Every row gives one point. To make a cloud, some directions were put in groups of two or more. Within a group, all points are equally far from the middle, so they leave a hole (a ring in 2 directions, a hollow ball in 3). The other directions are filled evenly. Then the cloud was stretched, turned, moved and blurred a little. Count the holes, and give their numbers of directions, smallest first.

Cloud (14 x 2):
[[ 26.6 -10.7]
 [ 25.5   3.0]
 [-12.7 -32.5]
 [ 28.2   0.6]
 [-19.2  -4.3]
 [-28.9 -14.5]
 [ 26.6 -11.7]
 [-28.1 -13.9]
 [ 23.1   5.2]
 [-27.2 -29.1]
 [-26.7 -10.8]
 [ 22.0   5.3]
 [-16.6 -31.8]
 [  5.5   6.2]]
Holes: 1 (2)

Cloud, 19 rows:
[[ -4.7  -8.1 -30.3]
 [ 17.9   5.7 -29.1]
 [ 33.5   8.5   4.3]
 [ 35.8   3.6 -12.4]
 [ 21.9  27.8 -25.0]
 [ 33.7   2.2 -18.9]
 [  8.1 -29.0  -0.2]
 [-11.3 -14.5 -30.7]
 [-27.0  36.9  15.7]
 [-24.7  -5.8 -21.9]
 [  0.8 -12.4  19.9]
 [  7.4   4.6 -28.8]
 [ 15.5  -9.8   9.2]
 [ -1.8 -19.4  17.4]
 [ 10.9  29.5 -21.7]
 [ 45.1  19.6 -16.0]
 [ 13.2  -4.1 -30.5]
 [ 18.3 -12.3   3.5]
 [-30.2  -9.3 -20.5]]
Holes: 1 (2)

Cloud (19 x 3):
[[-26.5  -2.3 -26.1]
 [-13.3  15.9  -8.4]
 [ -8.1 -23.2 -35.4]
 [ 28.0 -11.9  23.1]
 [ 40.9  -8.6 -17.1]
 [ -6.2  18.8  22.0]
 [-37.4   4.1  -0.4]
 [  0.6  22.4  24.1]
 [ -6.4  11.3 -18.6]
 [  0.7  -0.1 -28.0]
 [ 36.4  -5.0 -21.5]
 [ 33.8 -22.0  -3.0]
 [ -4.3 -25.1 -34.7]
 [-25.2  11.9  -1.1]
 [ 27.4   0.1 -25.0]
 [-37.9   2.9  -8.8]
 [ -7.4  20.7  -4.3]
 [-25.1   5.0  17.8]
 [ 24.2 -20.2  15.5]]
Holes: 1 (2)

Cloud (27 x 4):
[[  4.6  31.5   4.0  22.1]
 [  7.8  -0.3   2.0  25.8]
 [-28.3  -7.6   7.2  34.9]
 [ 10.6 -10.4  15.3  22.0]
 [ -2.9  17.8   4.8  -8.3]
 [ 29.1  -0.9  -2.0   7.3]
 [-10.2 -41.7  30.8  11.0]
 [-40.1 -18.2   4.8   2.6]
 [-16.4  26.9   2.5   7.3]
 [-50.1 -16.8   2.6   3.7]
 [ 30.4  14.9 -24.0  37.6]
 [-12.7 -30.7  23.2  17.6]
 [-24.0  26.9  14.4  11.3]
 [  3.7  27.5  15.8   9.4]
 [-24.3 -21.8  -3.0  29.5]
 [-13.1  -4.4  14.0  -9.3]
 [ -9.2  -8.8 -16.4  37.9]
 [-39.9 -13.8  14.4  22.1]
 [ 17.0  23.7  19.4  -5.8]
 [ 15.1  11.4  16.6  18.6]
 [ 16.1  11.7   1.0  -9.3]
 [-43.5  10.9  20.4  21.3]
 [ -4.2  -6.0 -32.4  -3.5]
 [-30.2  38.9  21.3  19.4]
 [ -3.4 -23.4  37.7   4.5]
 [-15.3  31.3   7.7  19.9]
 [  1.2  22.8 -24.4  -1.5]]
Holes: 0

Cloud (50 x 6):
[[ 28.7  -6.0  19.9  -3.1 -30.1  20.7]
 [  2.7  -0.5  33.7 -38.8  15.0  -2.1]
 [  1.5  18.0  17.7  18.9 -10.1 -10.6]
 [ -1.2  30.5 -19.0  31.6 -17.2  20.1]
 [ 28.9 -20.4   3.1  34.2   8.2  34.0]
 [-17.1   7.5 -19.5 -13.8 -20.9  15.2]
 [ 27.9   5.2  22.2  46.6 -20.1  42.3]
 [  0.4 -17.2 -10.6  -7.2  35.1   8.4]
 [ 13.3   2.4 -10.9  27.5  25.1  30.4]
 [ -4.2  -1.2   2.3 -11.1 -13.3 -24.7]
 [ 46.2   5.0  10.7  28.3  -0.8  13.5]
 [ 11.7  13.8   0.3  37.1 -11.4  52.2]
 [-17.9   3.3  17.4  13.4  24.3  12.1]
 [ 28.8 -27.1  10.9   3.3  11.7  25.5]
 [ -8.9 -12.4  32.4 -29.2  -1.2  -5.8]
 [ -2.8   0.6  35.4 -37.2  12.1  -0.5]
 [-21.1  18.6  -8.2  -0.8 -20.1  30.4]
 [  7.0  -1.3  -3.2 -18.9  13.9  34.8]
 [-23.7   6.4  23.3 -10.6  -5.1  20.5]
 [-17.0  -1.4  -2.7 -37.8  29.6  10.5]
 [  2.4  -1.8  25.2   6.0   8.1 -20.3]
 [-36.3  15.4   1.4 -16.8  -2.2  15.8]
 [ 12.8 -16.0  -0.3   0.6 -13.6  38.3]
 [  1.0   6.5  -5.6  44.3 -13.1  38.6]
 [ -8.5   4.6  35.1 -24.2 -11.9   3.0]
 [ 24.9  33.2  -1.5  11.2  18.9   6.0]
 [-10.2  -9.6   1.8   8.2  38.4   5.5]
 [  9.7  12.6 -21.8 -28.0  11.3   9.2]
 [-23.9  32.5   2.9 -42.1   1.6 -15.5]
 [ 18.8 -25.9  -5.3  28.4  -5.6  31.1]
 [ 14.0  36.2  26.3 -16.1  16.7   5.9]
 [  8.3  17.0 -20.2   9.8  30.5   5.1]
 [ 11.9 -18.1  -5.4  11.3  30.9  19.0]
 [-16.2  32.8  -7.7  -7.5  32.2  15.2]
 [-37.9  28.9  -3.6 -13.5   9.0   9.2]
 [-31.2  18.3  -8.9 -42.7   1.6 -17.9]
 [ -6.3   1.6  -5.9 -12.8 -17.3 -20.5]
 [-22.4  -0.1   9.6 -36.3  25.2  12.0]
 [ 18.2  15.2   6.7  23.2   6.9  52.3]
 [  6.8   3.9 -22.8  -3.0  30.8  -2.0]
 [  2.2  17.5 -17.3  12.3  33.6  12.8]
 [ 23.4  25.0  25.8  21.2 -32.5  30.6]
 [-31.1  22.4 -10.3 -13.4 -14.7  16.3]
 [-27.8  -1.3 -17.4  -5.5  10.8 -21.0]
 [-25.3  26.7  -9.6 -43.3  25.2   1.0]
 [ 41.2 -20.0  17.2   6.3  -8.4  20.8]
 [ -6.2  17.7   9.5   1.4  31.1  29.2]
 [ 40.3  -3.6   8.8  -7.5  -8.1   9.1]
 [ -2.9 -13.5  30.0 -30.5   6.6 -17.0]
 [-28.6  13.2   5.5  16.0   5.4  16.9]]
Holes: 3 (2, 2, 2)

Cloud:
[[ 22.8  25.4 -19.3   9.6  11.3 -22.0 -27.5  20.3]
 [  3.0   2.1 -15.3  -4.9   4.6  17.9 -55.6  51.9]
 [-24.7 -37.0  -0.3 -21.3  -9.7  21.1   5.3   8.5]
 [-23.8 -30.8  24.3   9.2  -3.6  -2.1  -9.6  -1.9]
 [ 11.3 -37.4  20.0  11.8 -11.0  -3.0   6.2  39.5]
 [-30.1 -39.3   7.4  -8.3  -4.5   8.9  45.2  23.9]
 [ 15.2   8.1  22.4   2.8  -2.4  -8.6 -16.8  25.5]
 [  1.5   3.9  20.5   0.4  -2.4   1.7  -4.4  50.6]
 [ -2.8  33.6   7.5   8.5   4.3 -15.5   4.2 -14.0]
 [-28.0   6.5  26.3  -3.6  -9.8 -14.7  16.0  10.8]
 [-20.9 -22.0  11.9  -7.7 -17.1   7.5 -20.6  15.6]
 [-12.3   4.8  17.5  18.7 -21.9 -23.9 -14.0  57.6]
 [ -6.8 -19.4  -6.7  -8.7  21.8  12.7   8.1 -37.2]
 [-14.2  16.2 -23.0   5.6  26.4  22.9  -7.9  15.1]
 [-23.3  -9.5  11.9  -5.2  -5.0 -34.4  32.6  -5.8]
 [-26.3   2.4 -29.6  11.0   0.5 -21.4 -11.9   0.5]
 [-13.6 -32.9 -13.1  12.2  -7.7   0.3 -35.9  21.7]
 [  3.7  22.4  15.6 -18.9  -2.8 -18.9  37.6 -21.7]
 [-25.5  21.5  -6.6  29.9   8.1  -0.8  -1.0  40.9]
 [-32.0   9.8  -8.2 -10.4  18.3 -21.4 -18.9  32.7]
 [ 33.6  -7.1 -16.4  -1.2 -26.5 -14.7  19.2 -15.6]
 [ -4.4  -5.2  25.6 -11.5 -20.6 -33.8   3.7  -5.6]
 [  8.9 -32.0  29.5  12.9 -12.3  -4.6 -33.3  -1.6]
 [ -5.5   8.4  -8.2 -11.3  -4.6  -3.3 -15.5 -21.1]
 [ -4.7 -42.7   4.6 -11.9 -23.3 -16.5  -3.6  26.5]
 [  0.4  26.1  -6.1   8.6  -1.3 -36.9  27.6   8.1]
 [  3.0 -44.9  10.9  -4.4 -12.7  -4.7 -27.1  32.9]
 [  0.9 -20.8 -31.2  -4.0  -6.3  22.0 -26.1  39.8]
 [ 22.4 -28.9 -34.1  -8.3  -9.9 -11.6 -18.5 -20.8]
 [ -1.8 -22.7 -30.2   0.5   4.7   7.4  52.4  -7.5]
 [-15.3  13.2 -37.7  23.9   5.9 -14.0  24.1   2.4]
 [  8.9  -3.3 -15.5  -7.3  20.3  24.1  16.3  29.0]
 [-14.1  16.9 -25.4  -6.6   6.1 -22.5  -7.9  40.6]
 [-10.2  27.7  12.0   0.9  13.4 -27.6  17.5 -24.7]
 [  1.4   9.1  24.4   8.8   1.8  -4.4 -17.7  37.9]
 [-26.0  23.4 -20.8 -14.0  32.9 -18.5   0.6  11.0]
 [  1.3 -41.4  30.4  13.7  12.0  -3.7  14.7  46.7]
 [  6.6  26.3  17.3   9.1  35.4 -23.8  25.4   0.7]
 [-30.3 -15.9   6.8   8.5   2.0 -14.5   1.2  17.1]
 [  0.3 -46.3 -31.2 -12.7 -26.2   0.3  20.5  35.2]
 [-12.2 -67.2  -0.8  -1.6 -13.2   3.9 -12.9  29.0]
 [-17.7  -5.0   7.6 -13.3 -17.3 -17.3   2.6   1.0]
 [-16.4   0.4  21.0  -0.5  20.3 -36.5  34.5  28.3]
 [  4.0   6.6 -22.9 -34.1  16.8   7.4   8.6  -7.4]
 [-28.8 -53.6  13.0  23.4 -26.9 -23.2  21.5  38.1]
 [ 25.0 -17.7   5.0 -21.4  -2.9 -12.4   0.8  12.0]
 [-11.5   9.2  12.8   6.7  -6.1 -46.0  30.3 -34.8]
 [-25.1   8.6  17.4  -0.6  26.6   5.8 -35.7  37.2]
 [  4.0 -17.3 -31.7  11.3 -30.4 -22.9  23.7  30.3]
 [-13.8 -39.6  -2.9  14.2 -26.4   0.7  14.4  18.6]
 [ 24.9  14.1 -12.2   9.0  26.9  -7.8  -0.5 -31.1]
 [-28.7  -1.3  12.6   7.2 -24.7 -24.1  18.7   6.3]
 [-17.7   8.9 -18.0   2.6 -17.0 -17.9  -9.5  37.1]
 [  1.1  20.1 -25.7  -1.3  14.1 -10.3 -12.4   1.4]
 [ -3.0 -47.3   8.1  -3.1   2.4   3.5 -37.2  55.0]
 [ -1.1  -7.5  37.4   5.4  27.3  17.5 -20.6 -11.7]
 [ 18.0 -11.6 -24.0  -6.1  -5.0  -1.2   6.9 -13.1]
 [ -3.1  19.1 -19.3 -10.7 -12.3  -6.6  -2.3   0.5]
 [ -8.5  -1.3  12.7  18.1  13.9 -19.5  28.1  15.7]
 [-25.6 -28.7  -6.6  10.7 -17.9 -10.4  13.2  22.1]
 [  3.2 -10.4  16.3  19.0  -1.3 -15.8 -16.0 -24.9]
 [ -6.5 -17.4   1.2 -17.3  14.8  20.2  22.3  20.5]
 [-14.3  34.4   8.9   9.6  24.4 -16.0  21.3  -7.0]
 [-14.5 -29.1  -1.4 -18.5   3.9   6.8  19.7 -26.2]
 [ -8.0  -4.8 -16.0   0.5   5.4 -14.7  42.6  26.5]
 [-25.0  35.1   7.9   3.1  -7.0   5.3  -3.7 -13.8]
 [-35.7 -15.9  -7.8  -7.2 -25.3   5.2 -12.4  66.3]
 [-30.6 -20.4  11.0 -19.3  -3.5  17.5  -8.3   8.1]
 [-39.3   1.1  -8.4 -18.6  27.8 -19.1  33.8   2.2]
 [ 12.0  18.9  21.4  27.2  -7.0 -45.3 -37.4   0.8]
 [ -4.9  24.1  -5.7  18.9  32.7 -24.5  15.4  15.5]
 [-13.2 -22.6  11.4  -0.6 -12.2  -0.6  24.0  41.7]
 [ -6.1  14.3  19.4  11.1  -2.3 -30.6 -56.9  10.5]
 [ -9.8   6.5  -7.3  -8.9  26.5  -7.2  -7.3  21.5]]
Holes: 0

Cloud (80 x 8):
[[  5.1 -20.2 -51.8  32.1 -16.9   0.7 -21.4 -21.1]
 [ 32.1 -18.7 -27.6  -7.5  19.3  28.2   2.7 -14.2]
 [-43.9  -3.2  16.5 -16.4  -0.8 -42.5  12.1  21.6]
 [ 26.9 -24.7 -26.3   5.9   4.5 -26.2  -3.7 -24.0]
 [-20.6   5.8  11.6   7.4  -7.8 -22.0 -14.4  31.1]
 [ -4.8 -11.8  16.2  28.1 -16.0 -20.4   1.8  14.7]
 [ 37.4 -12.4  11.3  14.5  -9.0  18.7  -1.3  16.9]
 [  4.4  -3.4  14.1  -1.8 -16.9   6.7 -23.5  10.4]
 [  9.6  -9.5  14.5  14.5 -10.8 -29.0 -21.1   7.0]
 [ -7.1  -2.2  18.8  34.6   4.6  -4.9  -1.9  17.0]
 [ 17.8 -15.2   9.0  34.0 -24.8 -10.3  15.9  15.0]
 [-32.9   4.8  21.8   1.3 -28.8   7.0  19.8  18.7]
 [ -3.4 -15.8 -44.1  32.5 -37.5  -4.2   1.0 -15.1]
 [-25.9 -22.4  20.2 -13.6  15.5  -8.8 -15.6 -27.1]
 [-31.0   3.2   3.5  -2.1  17.4  11.4 -13.1   2.4]
 [  4.8  -4.2  30.4  11.6  20.5   8.7  -8.3   8.9]
 [ -4.6  16.7 -32.4  20.0   0.0 -17.3  12.0   6.0]
 [ 20.4 -16.8  27.6  41.5   6.7 -12.3   9.2  -0.9]
 [ 14.7 -47.0 -32.3  32.9  -5.2  16.6  15.8 -22.1]
 [ 26.0 -29.2  -0.2  32.9  11.5  15.2 -26.4 -16.0]
 [ 28.2  -8.6   2.3  32.0   5.3  31.2 -10.2 -24.6]
 [  0.0  -6.3 -37.9  14.7 -27.5  -6.1  42.4  28.2]
 [-13.4  13.6  -2.2   7.1 -27.9 -16.8 -38.3   6.9]
 [  7.8 -22.8 -40.6  11.1 -43.7 -14.4  -4.3 -16.8]
 [  7.1 -42.3 -31.5  24.5 -20.1  25.0  17.9 -21.7]
 [ 24.6 -15.5 -10.3  28.4   0.1  39.9 -11.1 -27.4]
 [-24.3 -13.7  -1.9  17.9  26.5 -14.4 -44.7 -18.8]
 [-19.9 -16.9 -11.9 -33.9 -44.2  -3.3  11.9  30.3]
 [  5.7 -31.2  -8.7  22.7 -38.6  26.4  18.4  -8.3]
 [-22.1  -0.9  -2.8 -17.3  -3.0 -19.3  31.1   8.5]
 [ 19.5 -13.7 -13.2   7.2 -17.3 -35.3 -13.1 -12.3]
 [-23.4 -17.4  27.3  -8.2 -18.9 -28.8   7.5  17.7]
 [-19.0 -18.7 -18.2 -11.8 -30.3   8.3  32.8  24.1]
 [-12.9 -19.2 -10.3  -7.8 -44.6   2.3 -20.6 -18.5]
 [ 25.6 -13.5 -46.9  20.4   5.8   9.8   9.6   1.7]
 [-16.7 -10.1 -12.5   3.2 -18.0  23.0 -17.4  20.2]
 [  6.4 -32.1   7.3   9.3   9.0 -10.5  31.3  17.5]
 [ 26.6 -31.5  -3.9   8.6 -22.6  16.4   3.1 -31.4]
 [ 15.7 -24.0  21.2  35.9  16.5  -1.1   5.9  11.5]
 [  3.0 -16.6 -28.3  17.5  -6.3 -10.6  14.4 -26.3]
 [ 14.9   3.1 -23.5 -28.5  -5.5   1.0  -9.7  -4.1]
 [-38.2  -0.3   5.1 -26.3  -7.1  -1.2   3.8  14.1]
 [ -4.3 -13.0 -20.5  27.7 -63.9   8.5  21.0   2.8]
 [  6.4  10.8  13.5 -26.3 -24.8  -4.8  10.2  18.3]
 [ 17.1  -4.9  -2.5 -13.8 -50.9  -3.7  30.2  17.0]
 [-15.4  -1.6  24.4   7.6 -17.0 -43.7  -6.4  19.0]
 [ 30.0 -23.6 -26.1   9.9  -7.4  30.6  17.3 -36.5]
 [-11.2   9.5   8.7   9.2 -37.9  -0.3  11.4 -10.9]
 [ -1.2 -27.9   5.7  -2.5  -3.0  26.7  -2.3  -7.5]
 [ 13.6 -30.7 -12.6  -5.8 -27.6  21.1 -27.9 -27.9]
 [-33.4 -29.4 -23.5  19.5 -15.4 -12.4 -16.8  -6.4]
 [-21.9 -20.9  -8.9  15.2  29.5 -15.8 -33.1 -12.2]
 [-33.0  -5.5  25.2   8.5 -22.3 -39.0  -5.9   8.2]
 [-14.8  -7.9  37.8 -16.1 -10.3 -31.2  20.4  19.6]
 [ -8.8   1.5 -31.4  -1.4 -19.0 -21.9   1.4  31.0]
 [ 19.3 -26.8 -10.0  13.8 -54.6  14.7  16.1  -4.4]
 [-34.0  -8.7   1.6  33.3 -12.3 -14.7  -8.1  11.2]
 [ 34.1  15.3  14.4  14.9  24.6  -0.7  -7.5 -30.4]
 [-12.3 -24.0   3.5  24.3   5.6 -11.4   1.3 -29.1]
 [ -2.5   7.2 -26.1 -11.8  -1.2  11.6   5.7 -19.6]
 [  6.5  -1.2 -42.1   6.8  -1.3  -1.7 -35.9 -25.1]
 [-17.0  12.5  13.5 -14.0 -35.7 -38.4   2.9  -5.1]
 [  4.4  14.6 -26.4  -6.8 -45.2  -3.6 -18.0  23.6]
 [-41.0  10.3  27.0 -22.5 -23.9 -32.8  21.4  28.8]
 [  3.7 -27.1 -25.2  15.0 -26.0 -18.6 -15.0 -26.0]
 [ 25.3  -2.6  21.1   5.5  14.3  -1.0 -33.3 -31.1]
 [-32.6 -21.5 -17.5 -23.0 -16.3   2.6   3.5   3.9]
 [ 11.8 -29.4  11.6   9.3  16.7   2.6 -41.5  -8.8]
 [ 20.2 -40.8  -4.5  -4.7  -4.3  25.8 -26.2 -34.0]
 [-29.8  -5.1 -11.2  31.2  28.4 -15.0 -19.9 -19.8]
 [  4.5 -12.6  10.0 -11.5 -13.5  14.1 -12.7  18.8]
 [-24.0 -15.7 -10.9 -20.1   9.3 -19.9   4.5 -18.5]
 [  6.5 -12.2 -20.0   0.1  -3.0 -20.2  31.7   2.1]
 [-17.5 -14.2 -20.3  36.8   1.6   3.5 -26.3 -10.6]
 [-14.0  16.8  19.1 -23.4 -29.3 -40.0  11.9   3.8]
 [  3.3  16.0 -23.5 -22.2 -22.5   4.6   7.6   7.2]
 [ 37.2  -0.3 -16.3  34.6  -4.4  -4.5   4.2  -9.9]
 [  2.3 -22.7 -30.7  -4.2  -6.7   6.1  21.5 -19.7]
 [ 32.7 -29.4 -16.1  16.5 -24.3 -18.3 -22.4  -9.7]
 [-23.2  -9.9 -13.0 -15.9 -22.4  21.4   6.4  20.2]]
Holes: 2 (2, 3)
